Every row gives one point. Any point is a mix of the corners, with weights that add up to 1. It lies inside the corners' shape when no weight is negative. Say inside or outside, and name the corners with a negative weight.

Corners:
(1): [0.31 0.15]
(2): [0.05 0.50]
(3): [-0.36 -0.22]
Points:
[0.00 0.29] -> inside
[ 0.11 -0.03] -> outside (2)
[-0.28  0.02] -> outside (1)
[0.14 0.49] -> outside (3)
[0.04 0.44] -> inside

Corners:
(1): [-0.17  0.26  0.28 -0.39]
(2): [ 0.15 -0.09 -0.02  0.49]
(3): [ 0.13 -0.09  0.17 -0.36]
(4): [ 0.09  0.45  0.23 -0.16]
(5): [-0.05 -0.52  0.30  0.66]
Points:
[-0.01  0.20  0.24 -0.62] -> outside (2, 5)
[-0.05  0.09  0.27 -0.18] -> outside (2)
[ 0.01 -0.37  0.26 -0.11] -> outside (2, 4)
[-0.11  0.18  0.25 -0.27] -> inside
[ 0.00 -0.20  0.26 -0.23] -> outside (2, 4)

Corners:
(1): [ 0.14  0.82 -0.51 -0.11  0.90 -0.62  0.82 -0.03 -0.36]
(2): [ 0.54 -0.48  0.10  0.19 -0.36 -0.72 -0.63 -1.19 -0.10]
(3): [ 0.23 -0.23 -0.14 -0.29 -0.11  0.35  0.07 -0.16  0.20]
(4): [ 0.37  0.49  0.41 -0.03 -0.34 -0.02  0.04  0.13  0.23]
(5): [ 0.22 -0.39  0.06 -0.08  0.42  0.07  0.06  0.34  0.38]
(6): [ 0.36 -0.03  0.11  0.51 -0.29 -0.38 -0.51 -0.36  0.30]
(7): [-0.18  0.07  0.05 -0.40  0.19  0.56  0.45 -0.08 -0.16]
(8): [-0.16  0.00 -0.19 -0.47  0.15 -0.16 -0.03  0.09 -0.06]
(9): [ 0.23 -0.38  0.23  0.27 -0.48 -0.11 -0.15 -0.12  0.01]
(10): [ 0.05 -0.13  0.07 -0.32  0.05  0.31 -0.44  0.46 -0.09]
Points:
[ 0.15 -0.09  0.09 -0.08  0.07 -0.04  0.02  0.14  0.01] -> outside (3, 6)
[ 0.09 -0.03  0.00 -0.15  0.08  0.13 -0.04  0.23  0.06] -> outside (2)
[ 0.10 -0.10 -0.09 -0.13  0.14 -0.06  0.02 -0.04  0.01] -> outside (4)
[ 0.14 -0.04  0.07 -0.19  0.08 -0.08 -0.08  0.02 -0.04] -> outside (3, 6)
[ 0.18 -0.03  0.05 -0.11  0.11 -0.17 -0.01 -0.14 -0.07] -> outside (3, 6)
[ 0.23 -0.12  0.03  0.01 -0.13 -0.30  0.01 -0.17 -0.01] -> outside (6, 7, 10)
[ 0.24 -0.18  0.04 -0.03 -0.12 -0.12 -0.18 -0.23  0.02] -> inside
[ 0.25 -0.09  0.11  0.16 -0.22 -0.15 -0.16 -0.15  0.10] -> inside
[ 0.20  0.29 -0.07  0.04  0.14 -0.19  0.18 -0.16 -0.11] -> outside (5, 8)

Corners:
(1): [ 0.11 -0.77 -0.28  0.11  0.19 -0.16 -0.44 -0.05  0.04  0.44  0.09 -0.24]
(2): [ 0.71  0.31  0.15 -0.06  0.13  0.25  0.24 -0.12 -0.02  0.18 -0.24  0.25]
(3): [-0.12 -0.27 -0.08 -0.23  0.31  0.16  0.12  0.09  0.48  0.00  0.44 -0.04]
(4): [-0.23  0.52  0.41 -0.26  0.02 -0.14 -0.38  0.07 -0.09  0.00  0.00  0.20]
(5): [ 0.16  0.36  0.01 -0.26  0.33  0.31 -0.10 -0.20  0.12  0.01  0.20 -0.11]
(6): [ 0.36 -0.41  0.58 -0.45  0.07  0.03 -0.11 -0.01  0.22  0.57  0.16 -0.65]
(7): [ 0.04 -0.48 -0.01  0.31  0.01 -0.06  0.37 -0.10  0.13  0.27 -0.07 -0.15]
(8): [ 0.24 -0.15 -0.46  0.36  0.01 -0.16  0.07  0.51  0.07  0.04 -0.25 -0.34]
(9): [ 0.74  0.20 -0.63  0.10 -0.01 -0.01  0.34 -0.01  0.05  0.12  0.23  0.02]
(10): [ 0.01 -0.75  0.43 -0.16  0.25 -0.38 -0.26 -0.37  0.20  0.26 -0.22 -0.15]
(11): [-0.23  0.52 -0.31 -0.12  0.04 -0.03  0.18  0.15  0.13 -0.06 -0.33  0.47]
(12): [ 0.45 -0.70 -0.25 -0.03 -0.18 -0.22 -0.50 -0.11 -0.03 -0.01 -0.06 -0.29]
(13): [-0.76 -0.23 -0.65  0.10  0.22 -0.21  0.15  0.39 -0.22 -0.44  0.25  0.20]
Points:
[-0.09 -0.25 -0.14 -0.06  0.13 -0.14 -0.05 -0.01  0.16 -0.06  0.06 -0.02] -> outside (1, 2, 6)
[ 0.12  0.40 -0.54  0.03  0.06  0.04  0.15  0.25  0.02 -0.22  0.05  0.20] -> outside (1, 6, 7, 10)
[-0.32 -0.09 -0.06 -0.07 -0.01 -0.15 -0.37  0.23 -0.14  0.01 -0.02 -0.19] -> outside (2, 3, 9, 10)
[ 0.25 -0.25 -0.23  0.09  0.03 -0.09 -0.01  0.06  0.07  0.12 -0.02 -0.15] -> inside
